Every row gives one point. The points of each table are mixes of a few directions, plus a little noise. How many directions does each table use, and how many do they share? Where both have some left over, give the other angles between the two spaces (their principal angles), to ten degrees, smallest first.

First (4 x 2):
[[.35,.00],
[.08,.00],
[.45,.00],
[-.88,.01]]
Second (4 x 2):
[[-.39,-.23],
[-.49,-.28],
[.57,.31],
[.32,.18]]
Directions: first 1, second 1, shared 0; angles 30

First, 6 rows:
[[-.05,.22,.34,.12],
[.40,.03,-.02,.75],
[-.24,-.02,.00,-.33],
[.24,.15,.23,-.38],
[-.20,-.45,-.70,.17],
[-.16,.07,.16,-.34]]
Second, 6 rows:
[[-.17,-.03,-.13,.24],
[.58,.23,.55,-.94],
[-.17,.09,-.15,.34],
[-.07,.19,-.04,.17],
[-.22,-.29,-.23,.33],
[.06,-.18,.03,-.14]]
Directions: first 3, second 2, shared 1; angles 50

First, 8 rows:
[[-.32,-.87,.20,-.16,.17,.07],
[.12,.56,-.12,.06,-.18,-.26],
[-.17,-.42,-.65,-.12,-.24,.18],
[.04,-.27,-.40,-.05,.27,-.23],
[.18,-.06,.16,.10,.29,.46],
[.13,.44,.21,.09,-.01,-.12],
[.08,.42,.07,.06,-.15,-.06],
[-.09,.21,.55,.03,-.15,-.04]]
Second, 8 rows:
[[.11,.35,.26,.04,.20,-.53],
[.01,.00,.35,.01,.23,-.22],
[-.10,-.41,.31,-.03,.17,.24],
[-.02,-.10,.07,-.01,.04,.06],
[-.04,-.08,-.37,-.01,-.24,.33],
[.11,.35,.18,.04,.15,-.49],
[.01,.02,.13,.00,.09,-.11],
[-.08,-.13,-.94,-.03,-.63,.72]]
Directions: first 4, second 2, shared 2

First, 7 rows:
[[.62,-.65,.31,.71,-.26,-.33,-.23,-.35,-.45],
[-.63,.66,-.31,-.71,.25,.31,.20,.36,.47],
[.67,-.68,.32,.75,-.27,-.32,-.21,-.36,-.47],
[-.67,.70,-.34,-.77,.28,.35,.22,.38,.48],
[.15,-.17,.07,.16,-.07,-.07,-.06,-.09,-.10],
[-.07,.08,-.03,-.08,.03,.03,.05,.05,.05],
[-.07,.07,-.02,-.06,.01,.02,.01,.03,.04]]
Second:
[[.23,-.12,-.06,.05,.21,-.04,.26,-.24,.51],
[-.02,-.86,.02,.16,.47,.33,-.08,.80,.35],
[-.44,-.26,-.20,-.26,.52,.36,-.36,-.58,-.69],
[-.35,-.55,-.62,-.19,-.02,.16,.42,.09,-.73],
[.54,.37,.14,.18,-.27,-.35,.41,-.11,.88],
[-.13,-.08,-.21,-.01,-.50,-.11,.27,.61,-.44],
[-.12,.38,.31,.00,-.20,-.03,-.46,.20,-.32],
[.04,.40,.14,.01,-.31,-.16,-.05,-.03,-.10],
[.29,.72,.50,.05,.13,-.14,-.41,-.69,.55]]
Directions: first 1, second 4, shared 0; angles 90

First:
[[.20,.44,.12,.04,.71,-.24,.41,-.01,-.41,-.30,.67],
[-.88,-.50,-.05,.05,-.23,-.27,-.20,-.05,.65,.00,-.78],
[.05,.38,.49,-.48,-.02,.01,.03,-.31,-.49,.16,-.24],
[.45,.08,-.13,.32,-.09,.38,-.07,-.03,-.21,.19,.65],
[.56,-.32,.00,-.18,-.66,.48,-.28,.28,.25,.16,-.32],
[.45,-.11,-.55,.27,.02,.11,.05,.42,.14,-.16,.36],
[-.57,.13,-.07,.25,.40,-.33,.13,-.26,-.08,-.05,.21],
[-.14,.16,-.21,-.37,-.12,-.20,-.01,.01,-.18,.04,-.60],
[-.12,-.27,.42,.09,-.01,.07,-.05,-.04,.34,-.05,.03]]
Second (8 x 11):
[[.11,.30,.04,-.13,-.18,.19,-.18,-.19,-.20,-.26,.07],
[-.10,.18,.01,.03,-.04,-.15,.39,.55,.38,-.13,-.41],
[-.48,.08,.01,.15,-.10,-.18,.23,.07,.05,.49,-.40],
[.94,.38,.90,-.28,-.06,.40,.39,.22,-.37,.40,.28],
[-.11,.05,-.49,.31,-.38,.13,-.08,.29,.38,-.12,-.16],
[-.14,-.60,-.27,.01,.44,-.31,-.25,-.29,.00,-.17,.32],
[.07,-.46,-.05,-.28,.51,-.14,-.59,-.85,-.41,-.46,.65],
[-.25,.04,-.17,.22,-.21,-.01,.10,.16,.17,.25,-.27]]
Directions: first 5, second 5, shared 3; angles 60, 80

First, 10 rows:
[[-.28,.11,-.43,-.19,.22,.53,-.25,.41,.25,.63,-.42,.14,-.59,-.03],
[-.28,.12,-.43,-.18,.22,.54,-.26,.40,.25,.63,-.43,.13,-.57,-.03],
[.30,-.14,.49,.21,-.24,-.58,.28,-.46,-.29,-.70,.47,-.15,.64,.03],
[.27,-.11,.41,.18,-.21,-.51,.24,-.39,-.24,-.61,.40,-.14,.56,.03],
[.08,-.03,.13,.05,-.07,-.15,.07,-.12,-.08,-.18,.13,-.04,.16,.01],
[-.25,.10,-.39,-.15,.19,.47,-.23,.36,.22,.56,-.38,.13,-.52,-.02],
[.03,-.02,.05,.03,-.03,-.07,.03,-.06,-.04,-.08,.06,-.01,.08,.00],
[.26,-.11,.42,.18,-.20,-.50,.25,-.38,-.24,-.60,.40,-.12,.55,.02],
[-.03,.01,-.05,-.02,.02,.08,-.02,.05,.03,.09,-.05,.01,-.07,-.01],
[-.12,.05,-.19,-.09,.09,.23,-.10,.18,.11,.28,-.19,.06,-.27,-.02]]
Second (9 x 14):
[[-.26,-.21,-.16,-.35,-.20,.04,-.45,.42,.94,.00,-.16,.30,-.84,-.55],
[-.05,-.05,-.03,-.08,-.05,.00,-.10,.08,.20,-.01,-.03,.06,-.18,-.12],
[-.04,.04,-.08,-.02,.07,.12,-.03,.06,.00,.14,-.08,.01,-.07,.03],
[.07,.03,.08,.08,.02,-.06,.11,-.13,-.21,-.07,.08,-.08,.22,.10],
[.33,-.12,.51,.24,-.23,-.60,.32,-.50,-.38,-.71,.49,-.18,.73,.08],
[.02,-.11,.10,-.05,-.14,-.17,-.06,-.01,.20,-.21,.09,.05,-.07,-.16],
[-.17,.33,-.47,.03,.45,.69,.00,.24,-.37,.86,-.46,-.05,-.15,.37],
[.25,.09,.24,.27,.05,-.20,.35,-.38,-.63,-.21,.23,-.22,.68,.33],
[-.14,.00,-.17,-.11,.03,.18,-.15,.20,.25,.21,-.17,.09,-.33,-.11]]
Directions: first 1, second 2, shared 1

First:
[[.08,-.11,-.17,.01,-.05,-.24,.10,-.26,.34,-.11,.04,-.11,-.12,-.21,.20,.04,-.07,.01],
[.19,-.28,-.42,.04,-.12,-.58,.24,-.65,.84,-.28,.08,-.27,-.27,-.52,.51,.10,-.19,.02],
[-.08,.11,.17,-.02,.05,.25,-.11,.29,-.37,.13,-.04,.12,.12,.22,-.21,-.04,.08,-.01],
[-.02,.03,.04,.00,.01,.06,-.03,.06,-.08,.03,-.01,.02,.03,.05,-.05,-.02,.02,-.01],
[-.05,.06,.10,-.01,.03,.16,-.06,.16,-.22,.07,-.02,.07,.07,.13,-.12,-.03,.04,.00],
[-.16,.23,.36,-.03,.11,.49,-.22,.56,-.71,.24,-.08,.22,.24,.44,-.43,-.08,.16,-.02],
[-.04,.05,.08,-.01,.03,.10,-.04,.12,-.16,.05,-.01,.06,.04,.10,-.09,-.01,.04,.00],
[.07,-.11,-.17,.01,-.05,-.24,.10,-.27,.35,-.12,.04,-.11,-.11,-.22,.21,.04,-.07,.01]]
Second:
[[-.12,.42,.32,-.16,.11,-.05,-.10,.04,-.21,.14,.10,.01,.07,.15,-.24,-.68,.33,.01],
[-.11,.36,.06,-.14,.12,-.14,-.12,-.18,-.02,.03,.10,.11,.04,.27,-.18,-.50,.15,-.06],
[.11,-.33,.19,-.05,.00,.22,.45,.06,-.19,-.18,.11,-.07,-.15,-.29,-.01,-.07,-.07,-.01],
[.06,-.18,.36,-.08,.11,.37,.27,.04,-.31,-.26,.10,.19,.00,.15,-.13,-.04,-.01,-.12],
[-.03,-.01,-.43,.25,-.18,-.09,-.23,.21,.21,.43,-.27,-.17,.27,-.12,.18,.70,-.09,.08],
[.06,-.15,-.41,.14,-.07,-.13,.13,-.22,.39,.12,-.10,-.05,.23,-.07,.22,.59,-.21,-.09],
[.08,-.07,-.06,.19,-.11,-.10,-.25,-.06,.39,.01,-.20,-.06,.18,-.05,.35,.60,.06,.01],
[-.06,.03,-.32,.06,-.04,-.11,-.28,.01,.08,.02,-.09,.07,-.09,.15,.02,.18,-.17,.05],
[-.07,.34,.21,-.19,.04,-.27,.04,-.06,-.05,.09,.18,-.21,-.19,-.22,-.13,-.94,.30,.12],
[.02,-.21,-.14,.03,-.01,.16,.13,.07,-.13,-.06,-.01,.08,-.06,.03,-.06,.23,-.24,-.03],
[.06,-.19,.22,-.04,.02,.16,-.03,.08,-.16,-.35,.05,.10,-.30,.01,.00,-.09,-.05,.05]]
Directions: first 1, second 6, shared 1

First, 11 rows:
[[-.08,.20,-.38,-.04,-.16,.14,-.11,-.08,-.16,-.12,-.18,-.07,-.01,.16,-.22,.07,.27,.06,-.19,.26,-.21,.23,.02,-.05],
[.05,-.05,-.45,.29,.14,-.04,.02,.06,-.58,-.10,-.42,-.06,-.05,-.03,-.10,.15,-.17,.12,.10,-.23,.22,-.22,-.14,.08],
[.02,.13,.19,-.13,-.03,.40,-.06,-.14,.21,.18,-.03,-.03,-.12,.06,-.13,.00,.04,.10,-.16,.01,-.17,.01,.09,-.07],
[.03,.07,-.22,.12,.06,.22,-.02,-.05,-.28,.02,-.31,-.07,-.10,.04,-.16,.10,-.06,.14,-.04,-.11,.03,-.12,-.04,.02],
[.05,.09,.37,-.13,.03,.44,-.02,-.15,.30,.26,.02,-.02,-.15,.02,-.08,-.03,-.06,.10,-.11,-.08,-.13,-.09,.09,-.06],
[-.13,.11,-.46,-.04,-.23,-.27,-.09,.04,-.16,-.28,.01,-.01,.15,.13,-.07,.01,.36,-.10,-.11,.39,-.15,.37,-.01,-.03],
[.07,-.02,.66,-.18,.07,.31,.04,-.10,.54,.32,.25,.04,-.10,-.06,.07,-.11,-.15,.02,-.03,-.14,-.06,-.13,.11,-.05],
[-.08,-.03,-.34,.05,-.09,-.39,-.01,.10,-.20,-.26,.03,.01,.15,.02,.05,.02,.16,-.11,.04,.20,.03,.19,-.05,.02],
[.10,-.19,-.13,.30,.25,-.17,.12,.12,-.41,-.02,-.23,.00,-.03,-.15,.10,.09,-.36,.05,.24,-.40,.35,-.37,-.15,.12],
[-.04,-.08,-.16,.05,-.03,-.35,.03,.11,-.11,-.17,.09,.04,.13,-.03,.11,-.01,.05,-.11,.09,.08,.08,.09,-.05,.04],
[.02,-.22,.94,-.30,.01,-.28,.13,.07,.86,.18,.78,.17,.13,-.17,.44,-.26,-.09,-.26,.15,.01,.03,.03,.12,-.03]]
Second, 10 rows:
[[-.11,-.34,-.17,.08,.10,-.19,-.02,.37,-.19,-.19,-.14,.00,.14,-.11,.23,.21,-.24,-.05,.25,-.03,.27,-.16,-.11,.14],
[-.12,.02,.07,-.02,-.11,.12,-.25,-.22,.08,.11,-.06,.03,-.03,.28,-.25,-.06,-.23,.29,.32,-.09,.02,-.14,-.25,.03],
[-.01,.22,.35,-.11,.00,.09,-.01,-.25,.22,.09,.16,.16,-.12,.06,-.14,-.09,-.03,.11,.07,-.10,-.18,.03,.04,-.08],
[.02,-.22,.07,.07,-.13,-.12,.00,-.19,.02,-.08,-.14,-.01,.00,-.06,.04,.26,.34,-.05,-.15,.07,.05,.40,-.36,-.42],
[.19,.02,-.03,-.08,.09,.13,.16,-.18,-.11,.30,.04,-.05,-.13,-.16,.04,-.21,.27,.04,-.21,-.11,-.22,.11,.10,-.16],
[.12,-.09,.10,-.13,.52,-.21,.44,.61,-.26,-.09,.22,.16,.00,-.63,.59,-.04,-.14,-.29,.04,-.22,-.03,-.24,.62,.28],
[-.01,.08,-.20,.00,.18,-.01,.10,.41,-.13,-.06,.08,-.04,.08,-.09,.16,-.13,-.26,-.13,.03,.01,.05,-.34,.41,.42],
[-.14,-.24,-.20,.10,-.15,-.01,-.25,-.06,-.07,-.01,-.25,-.09,.08,.21,-.13,.12,-.14,.18,.23,.02,.21,-.03,-.41,-.03],
[-.02,.48,-.14,.13,-.41,.15,-.15,-.19,.34,-.15,.07,-.17,.09,.49,-.41,-.04,.17,-.14,-.44,.44,-.02,.11,.10,.11],
[.07,.07,.15,-.03,-.10,.05,.02,-.31,.11,.09,.02,.00,-.10,.01,-.11,.01,.27,.03,-.17,.03,-.14,.27,-.14,-.29]]
Directions: first 3, second 5, shared 0; angles 30, 40, 50

First, 10 rows:
[[-.02,-.35,.24,.17,.28,-.07,.23,.34,-.01,.20,.07,.17,-.13,-.19,.33,-.07,.54,-.07,.19,.10,.24,.12,-.31,-.25,.22,-.17,-.01,-.08,-.14,-.39,.00,.18],
[-.26,.47,-.41,-.21,-.62,-.21,-.03,-.29,.01,-.31,-.08,.22,.37,.26,-.43,.21,-.23,.22,-.08,.04,-.65,-.21,.06,.09,-.17,.09,.22,-.12,-.04,-.12,-.30,-.08],
[.26,-.08,.28,.18,.23,.30,-.15,-.04,-.09,-.24,-.05,-.46,-.27,-.07,.09,-.13,-.15,-.24,-.07,-.14,.31,.15,.08,-.05,-.10,.37,.02,.10,.09,.48,.13,-.02],
[-.27,-.30,.03,-.05,.24,-.27,.11,.28,-.17,.03,.13,.08,.04,.07,.29,-.01,.12,-.24,.12,.22,.16,.11,-.17,-.22,-.02,-.06,-.06,-.07,-.44,-.30,-.20,.28],
[.03,-.16,.20,.10,.20,.06,.11,.11,-.03,.14,.10,.13,-.14,-.07,.22,-.07,.25,-.04,.17,.08,.19,.05,-.12,-.08,.26,-.23,-.06,.02,-.10,-.33,-.01,.19],
[-.25,.28,-.36,-.32,-.25,-.17,-.07,-.24,-.03,.06,.10,.25,.27,.31,-.19,.12,-.41,.13,.00,.15,-.30,-.20,.22,.25,.02,-.32,-.10,.05,-.15,-.26,-.17,.08],
[.52,.07,.27,.23,.09,.49,-.13,-.17,.17,.05,-.13,-.32,-.31,-.26,-.09,-.13,.00,.11,-.10,-.31,.23,.03,.15,.16,.09,.13,-.02,.15,.56,.52,.41,-.28],
[-.07,-.14,-.18,-.14,.07,-.19,-.01,.16,.10,.28,-.02,.02,.12,-.05,.00,.02,-.06,.04,-.11,.00,.04,.00,.07,.08,-.17,-.08,-.14,-.01,.05,.17,.14,-.17],
[-.23,.09,-.17,-.11,-.18,-.20,.12,.00,.00,.06,.06,.34,.18,.11,-.04,.09,.10,.12,.10,.15,-.24,-.10,-.09,-.01,.11,-.25,.03,-.08,-.17,-.45,-.20,.12],
[.29,.11,.10,.15,-.07,.26,-.18,-.14,.06,-.27,-.19,-.43,-.13,-.11,-.18,-.04,-.17,-.03,-.21,-.27,.03,.06,.12,.02,-.25,.50,.13,.04,.34,.69,.19,-.29]]
Second (8 x 32):
[[.09,.44,.03,-.15,-.05,.37,-.29,-.59,-.20,-.28,.16,-.18,-.12,.39,-.13,-.02,-.76,-.08,.05,.05,.00,-.15,.45,.34,.21,-.15,-.13,.30,-.08,-.02,-.12,.27],
[-.12,-.55,-.03,.17,.08,-.47,.36,.74,.25,.35,-.19,.22,.14,-.49,.16,.04,.94,.11,-.06,-.03,-.01,.16,-.55,-.44,-.29,.20,.14,-.37,.09,.03,.14,-.33],
[.07,.25,.01,-.09,-.04,.22,-.17,-.35,-.12,-.16,.10,-.10,-.07,.24,-.09,-.01,-.44,-.05,.03,.02,.00,-.07,.27,.21,.14,-.09,-.06,.18,-.04,-.01,-.06,.14],
[-.01,-.05,-.01,.01,.00,-.05,.05,.08,.03,.02,-.01,.01,.01,-.04,.02,.01,.10,.02,.00,-.02,.01,.02,-.05,-.05,-.03,.02,.01,-.04,.01,.00,.01,-.03],
[-.09,-.38,-.04,.12,.07,-.33,.25,.51,.18,.24,-.13,.13,.09,-.34,.10,.03,.64,.07,-.05,-.03,-.01,.12,-.37,-.29,-.19,.13,.08,-.27,.08,.02,.10,-.23],
[-.06,-.19,.00,.07,.04,-.18,.14,.29,.10,.13,-.08,.09,.06,-.19,.06,.03,.37,.04,-.02,-.02,.00,.07,-.21,-.18,-.09,.07,.05,-.14,.05,.00,.06,-.13],
[.10,.43,.02,-.13,-.05,.35,-.27,-.56,-.19,-.27,.14,-.16,-.12,.37,-.12,-.02,-.72,-.08,.04,.04,.00,-.14,.42,.34,.21,-.14,-.09,.28,-.06,-.03,-.11,.26],
[.01,.06,.00,-.02,.00,.08,-.06,-.11,-.03,-.06,.04,-.02,-.01,.07,-.01,.02,-.13,-.02,.02,.01,-.01,-.02,.08,.04,.03,-.05,-.02,.06,.00,-.01,.00,.04]]
Directions: first 5, second 1, shared 1

First (10 x 32):
[[.07,-.13,-.47,-.36,-.05,-.71,-.28,.29,-.37,-.04,.94,.57,-.15,-.31,.34,-.81,-.11,.01,.25,.33,-.33,-.51,-.09,-.10,.20,.11,-.36,.54,.18,.24,.41,.34],
[-.29,.07,-.04,.09,.03,.20,-.20,-.22,-.03,.04,.16,-.10,-.02,.03,-.19,.10,-.16,-.10,-.07,.29,.02,-.18,.08,-.18,-.10,.29,.24,-.12,-.08,-.19,.12,.17],
[.46,-.02,-.23,-.27,.10,-.62,.07,.32,-.13,-.16,.13,.32,-.14,-.42,.60,-.72,.20,-.03,.18,-.29,-.14,-.29,-.02,.17,.29,-.17,-.31,.42,.49,.46,.70,-.43],
[.28,-.11,-.11,-.36,-.10,-.55,.11,.39,-.23,-.05,.51,.37,-.13,-.22,.24,-.54,.02,.03,.31,.12,-.20,-.28,-.04,.06,.17,-.13,-.31,.47,.18,.20,.10,.10],
[.07,.07,.43,.10,-.02,.39,.35,-.07,.20,.01,-.55,-.37,.05,.16,-.25,.47,.09,-.03,-.03,-.16,.22,.25,.10,.08,-.12,-.13,.24,-.23,-.06,-.18,-.31,-.26],
[-.04,.05,.00,.14,.07,.15,-.06,-.13,.10,-.02,-.26,-.11,.04,.03,.02,.12,.03,-.01,-.14,-.16,.07,.12,.00,.02,-.02,.01,.08,-.16,.00,.02,.08,-.14],
[-.03,-.07,.22,.12,-.12,.25,.16,.01,.12,.10,-.27,-.12,.13,.31,-.26,.45,.02,.14,-.07,-.10,.08,.43,-.08,.08,-.10,-.22,-.04,-.19,-.30,-.14,-.71,.18],
[-.38,.06,.06,.20,-.01,.40,-.18,-.30,.06,.09,.02,-.20,.06,.20,-.37,.39,-.18,-.04,-.14,.29,.08,.02,.04,-.19,-.19,.26,.29,-.28,-.26,-.31,-.22,.29],
[.02,.11,.43,.15,.01,.46,.33,-.13,.21,.01,-.58,-.42,.03,.14,-.26,.51,.07,-.06,-.05,-.14,.25,.20,.14,.06,-.14,-.07,.32,-.28,-.03,-.21,-.21,-.31],
[-.15,-.03,-.27,.21,.07,.05,-.32,-.17,.07,.02,-.11,.08,.11,.09,.12,.03,-.01,.08,-.25,-.19,-.03,.24,-.14,.01,.01,.03,-.11,-.17,-.12,.12,.02,.08]]
Second:
[[.18,-.18,.55,.16,.11,.51,-.48,.56,.04,-.54,-.37,-.10,-.21,-.04,.09,.28,-.07,-.26,.12,-.17,-.10,-.13,-.18,.15,-.19,.47,.00,-.40,.19,.00,-.40,.67],
[-.26,.14,-.78,-.34,-.34,-.47,.39,-.64,-.12,.66,.30,.18,.39,.00,-.50,-.33,-.07,.35,-.20,-.05,-.10,.14,.18,-.09,.05,-.31,.09,.42,-.25,.11,.41,-.94],
[-.18,.10,-.54,-.23,-.22,-.33,.28,-.45,-.08,.46,.22,.12,.26,.00,-.32,-.23,-.04,.24,-.13,-.02,-.05,.10,.13,-.07,.04,-.24,.06,.30,-.17,.07,.29,-.64],
[.04,-.21,.14,-.10,-.19,.46,-.50,.35,-.07,-.28,-.41,.02,.05,-.09,-.47,.16,-.24,-.10,-.02,-.42,-.34,-.08,-.13,.21,-.34,.58,.12,-.30,.06,.14,-.32,.18],
[.04,-.13,.13,-.05,-.10,.31,-.33,.24,-.04,-.20,-.27,.00,.01,-.05,-.26,.11,-.14,-.07,.00,-.25,-.21,-.06,-.09,.13,-.21,.37,.08,-.21,.05,.08,-.22,.16],
[.01,.08,.03,.09,.13,-.16,.18,-.08,.05,.05,.15,-.03,-.08,.04,.28,-.03,.13,.00,.03,.20,.17,.02,.04,-.09,.15,-.23,-.07,.09,.00,-.08,.09,.03],
[-.04,.20,-.14,.10,.18,-.44,.48,-.34,.07,.27,.39,-.01,-.05,.08,.44,-.16,.24,.10,.02,.40,.33,.07,.13,-.20,.32,-.55,-.12,.29,-.06,-.13,.31,-.18],
[.04,-.06,.13,.03,.01,.15,-.15,.16,.00,-.14,-.12,-.02,-.04,-.02,-.02,.07,-.04,-.06,.02,-.08,-.05,-.04,-.05,.05,-.07,.16,.02,-.12,.05,.01,-.12,.16],
[.10,-.12,.32,.08,.05,.33,-.31,.35,.02,-.33,-.25,-.06,-.11,-.03,.00,.17,-.06,-.15,.06,-.13,-.09,-.08,-.11,.10,-.13,.31,.01,-.25,.11,.01,-.26,.39],
[.06,.19,.16,.27,.37,-.35,.43,-.15,.13,.06,.36,-.09,-.22,.10,.76,-.06,.32,-.03,.10,.52,.44,.03,.08,-.21,.38,-.56,-.18,.18,.03,-.20,.21,.17]]
Directions: first 4, second 2, shared 0; angles 70, 80
